Each row is a point. The points of each table are mixes of a few directions, plus a little noise. Count the directions of each table, and those that both share. Where both have some left over, give the other angles between the two spaces (their principal angles), to ten degrees, smallest first.
(in the rows, 128 means zero)

First (5 x 3):
[128 162 164]
[122 109 82]
[129 173 179]
[143 25 86]
[118 173 130]
Second (4 x 3):
[142 119 179]
[150 115 208]
[112 137 70]
[108 140 54]
Directions: first 2, second 1, shared 1

First (6 x 4):
[94 191 113 7]
[126 132 127 120]
[139 108 133 167]
[125 133 127 118]
[149 89 137 203]
[135 115 131 153]
Second (7 x 4):
[86 153 56 143]
[137 123 143 125]
[157 111 177 117]
[108 140 94 136]
[104 143 87 138]
[111 138 99 134]
[193 90 238 104]
Directions: first 1, second 1, shared 0; angles 80

First (6 x 6):
[52 160 163 176 181 75]
[164 107 98 63 53 164]
[60 191 170 139 128 80]
[119 94 110 123 133 133]
[154 96 105 110 115 151]
[218 119 123 157 158 165]
Second (6 x 6):
[111 159 118 112 155 152]
[125 89 160 150 117 158]
[135 155 101 114 132 95]
[87 177 122 103 185 196]
[171 147 77 117 93 11]
[138 40 189 175 85 156]
Directions: first 3, second 2, shared 0; angles 70, 80

First (7 x 8):
[170 181 132 127 127 221 156 97]
[108 85 112 128 149 7 113 183]
[171 113 129 107 160 129 152 139]
[84 117 168 161 135 90 122 146]
[137 139 89 108 96 165 113 99]
[132 163 106 133 111 150 126 117]
[95 97 159 134 118 135 113 116]
Second (7 x 8):
[95 66 97 147 119 44 110 62]
[138 157 176 108 132 135 140 138]
[98 62 55 161 120 77 107 83]
[155 176 156 112 135 191 143 178]
[139 152 151 117 131 152 136 148]
[142 160 166 110 132 148 139 148]
[128 120 92 141 127 148 124 140]
Directions: first 4, second 2, shared 0; angles 40, 60

First (10 x 9):
[116 172 103 178 90 100 160 87 102]
[25 114 141 152 219 62 143 156 110]
[108 164 212 60 64 188 19 107 165]
[166 140 97 170 159 128 143 152 56]
[121 134 88 98 206 160 166 126 151]
[134 175 153 108 68 167 86 91 139]
[158 149 138 141 92 143 101 126 96]
[175 64 146 144 76 96 118 161 126]
[119 81 88 95 213 130 186 146 178]
[158 87 113 133 94 108 158 128 157]
Second (9 x 9):
[194 217 128 130 151 165 200 118 66]
[72 110 159 123 187 104 103 163 116]
[96 108 138 119 193 127 100 164 114]
[74 48 126 128 93 94 65 130 189]
[192 113 69 126 72 170 123 99 157]
[116 163 167 150 35 77 177 79 146]
[179 86 63 124 68 166 100 103 174]
[159 163 121 122 176 159 149 142 88]
[71 144 182 130 177 90 135 153 101]
Directions: first 5, second 3, shared 2; angles 50

First (10 x 11):
[98 135 78 183 153 168 164 130 120 76 136]
[155 122 174 80 104 93 96 126 135 175 120]
[172 119 200 51 89 71 76 125 137 203 114]
[92 135 68 194 161 175 172 130 120 63 140]
[172 118 201 48 87 70 76 126 137 204 115]
[169 120 197 54 90 73 79 126 138 200 114]
[102 134 85 174 150 162 159 129 123 83 135]
[145 125 153 100 115 108 111 129 132 155 123]
[97 134 75 186 158 170 165 129 121 71 137]
[82 138 51 212 170 189 182 131 117 46 142]
Second (10 x 11):
[127 134 166 97 127 161 149 137 114 134 141]
[128 203 111 133 119 26 76 90 197 61 119]
[151 136 71 128 103 124 42 135 155 95 130]
[86 106 160 191 179 62 249 93 107 177 100]
[103 131 117 191 158 36 175 90 143 137 99]
[142 191 164 59 102 140 84 132 157 77 152]
[143 133 153 76 109 194 110 153 115 123 150]
[130 35 99 162 138 206 159 161 65 198 124]
[127 124 181 84 127 191 163 148 98 145 146]
[145 90 57 160 115 142 72 141 127 133 121]
Directions: first 1, second 3, shared 0; angles 70

First (10 x 12):
[158 36 93 150 141 203 178 85 66 118 128 7]
[127 135 126 111 112 91 97 142 169 152 109 153]
[123 233 139 155 121 166 175 108 103 62 103 130]
[145 140 105 122 101 129 130 115 151 131 76 99]
[139 179 119 139 111 153 156 108 124 96 87 104]
[146 115 103 111 98 110 110 124 168 153 78 105]
[106 58 150 114 162 88 85 164 128 172 203 179]
[100 197 168 147 153 136 145 140 96 86 173 188]
[120 106 135 118 137 107 106 143 137 148 150 152]
[116 81 139 114 145 96 93 154 138 163 171 163]
Second (11 x 12):
[103 144 158 122 148 98 104 156 131 131 175 197]
[124 127 137 158 158 188 178 108 61 84 162 96]
[112 47 142 100 149 66 64 168 155 193 186 184]
[143 97 101 85 86 59 65 147 217 195 73 139]
[140 217 116 134 92 141 150 108 147 91 55 114]
[139 114 116 132 123 146 141 113 120 127 110 92]
[108 157 156 156 163 164 164 126 70 83 182 144]
[133 130 118 112 108 99 102 137 167 152 103 141]
[130 63 126 138 155 155 143 121 86 133 169 96]
[150 108 102 134 113 157 148 102 123 125 90 62]
[124 200 135 138 116 135 146 121 131 96 103 143]
Directions: first 3, second 3, shared 3

First (10 x 14):
[126 118 126 133 116 154 120 125 106 124 144 131 104 143]
[127 118 127 134 116 154 120 126 106 124 145 132 104 143]
[131 143 131 120 147 86 140 131 163 133 102 122 166 104]
[136 172 136 104 183 8 165 138 229 145 54 110 238 61]
[125 118 126 133 116 153 120 126 106 125 144 131 104 143]
[129 136 130 123 138 106 135 130 147 131 114 124 148 115]
[130 138 130 123 140 103 136 130 150 132 112 124 151 113]
[119 82 119 153 72 249 92 117 25 111 203 146 17 196]
[131 142 131 121 145 91 139 132 159 132 105 122 161 106]
[125 110 125 137 106 175 113 123 89 122 157 135 85 154]
Second (11 x 14):
[133 149 138 122 138 97 143 121 148 129 96 128 156 110]
[146 191 171 120 120 101 166 76 111 110 44 151 142 114]
[128 168 152 136 111 128 145 94 114 117 49 146 147 138]
[117 167 148 150 100 145 134 99 116 120 28 147 161 160]
[127 78 103 122 133 154 105 157 116 134 228 115 79 129]
[128 124 114 115 162 75 132 156 187 145 133 109 176 94]
[120 62 91 127 134 162 94 173 124 139 240 109 85 136]
[129 172 159 141 98 147 144 85 92 110 47 152 131 152]
[115 58 88 133 129 172 89 175 121 141 236 110 85 147]
[142 123 131 113 139 115 137 126 123 127 168 124 102 105]
[122 114 114 126 141 116 121 149 154 138 140 117 148 122]
Directions: first 1, second 3, shared 1
